Every row gives one point. A path goes straight from each point to the next, and from the last back to the first. The post is the endless flat space through its rows: a point in 2 columns, a line in 3, a plane in 4, and so on, so that a path can go around it. How many times does the path go around the post? Going back the other way cancels.
In the rows, zero is written as 128.

Post (2 x 3):
[[170, 150, 137],
[121, 128, 105]]
Path (20 x 3):
[[128, 141, 72],
[125, 181, 103],
[91, 137, 135],
[156, 137, 145],
[166, 118, 148],
[147, 139, 167],
[134, 157, 136],
[122, 157, 88],
[186, 155, 92],
[91, 71, 41],
[145, 88, 116],
[138, 119, 81],
[173, 158, 116],
[124, 156, 96],
[195, 162, 123],
[186, 127, 91],
[148, 146, 107],
[147, 188, 119],
[90, 144, 124],
[190, 182, 144]]
Times around: 0

Post (3 x 4):
[[115, 119, 163, 129],
[142, 137, 158, 165],
[98, 91, 93, 110]]
Path (16 x 4):
[[140, 175, 105, 173],
[92, 110, 128, 130],
[95, 104, 78, 180],
[82, 102, 64, 115],
[86, 85, 52, 130],
[97, 114, 141, 152],
[112, 148, 149, 161],
[101, 105, 167, 145],
[120, 108, 163, 199],
[92, 150, 135, 155],
[92, 141, 167, 98],
[172, 127, 106, 174],
[147, 110, 101, 180],
[110, 108, 136, 167],
[139, 73, 207, 123],
[144, 132, 181, 136]]
Times around: 0

Post (7 x 8):
[[137, 126, 110, 119, 105, 192, 20, 104],
[137, 78, 123, 160, 103, 84, 142, 121],
[140, 91, 103, 93, 149, 105, 146, 133],
[95, 122, 118, 151, 121, 93, 141, 139],
[148, 126, 61, 109, 81, 190, 22, 145],
[156, 147, 129, 116, 105, 153, 117, 122],
[152, 98, 70, 159, 169, 111, 137, 120]]
Path (27 x 8):
[[195, 112, 62, 136, 77, 84, 107, 154],
[111, 138, 149, 128, 104, 123, 101, 100],
[118, 119, 108, 140, 98, 98, 176, 120],
[132, 87, 135, 117, 73, 162, 82, 121],
[142, 77, 153, 141, 104, 152, 112, 148],
[198, 123, 126, 99, 124, 136, 138, 137],
[189, 82, 88, 146, 184, 75, 116, 89],
[198, 140, 103, 155, 122, 166, 86, 79],
[182, 112, 71, 85, 87, 135, 173, 134],
[117, 77, 114, 169, 102, 161, 100, 89],
[155, 160, 48, 139, 125, 148, 123, 93],
[159, 147, 78, 129, 79, 122, 105, 130],
[194, 113, 74, 172, 106, 105, 69, 114],
[101, 108, 140, 93, 110, 131, 81, 163],
[138, 116, 132, 125, 137, 163, 132, 132],
[151, 113, 79, 115, 111, 128, 141, 178],
[175, 118, 123, 104, 134, 136, 96, 159],
[133, 120, 109, 113, 110, 103, 87, 126],
[177, 132, 51, 118, 156, 144, 92, 80],
[126, 175, 119, 150, 100, 148, 130, 90],
[102, 140, 156, 85, 111, 139, 153, 125],
[123, 126, 17, 108, 90, 149, 72, 127],
[137, 109, 94, 92, 62, 113, 83, 127],
[140, 117, 134, 143, 120, 125, 128, 92],
[148, 138, 151, 127, 151, 175, 166, 109],
[131, 79, 90, 157, 174, 172, 57, 140],
[160, 56, 105, 175, 153, 108, 98, 127]]
Times around: 2
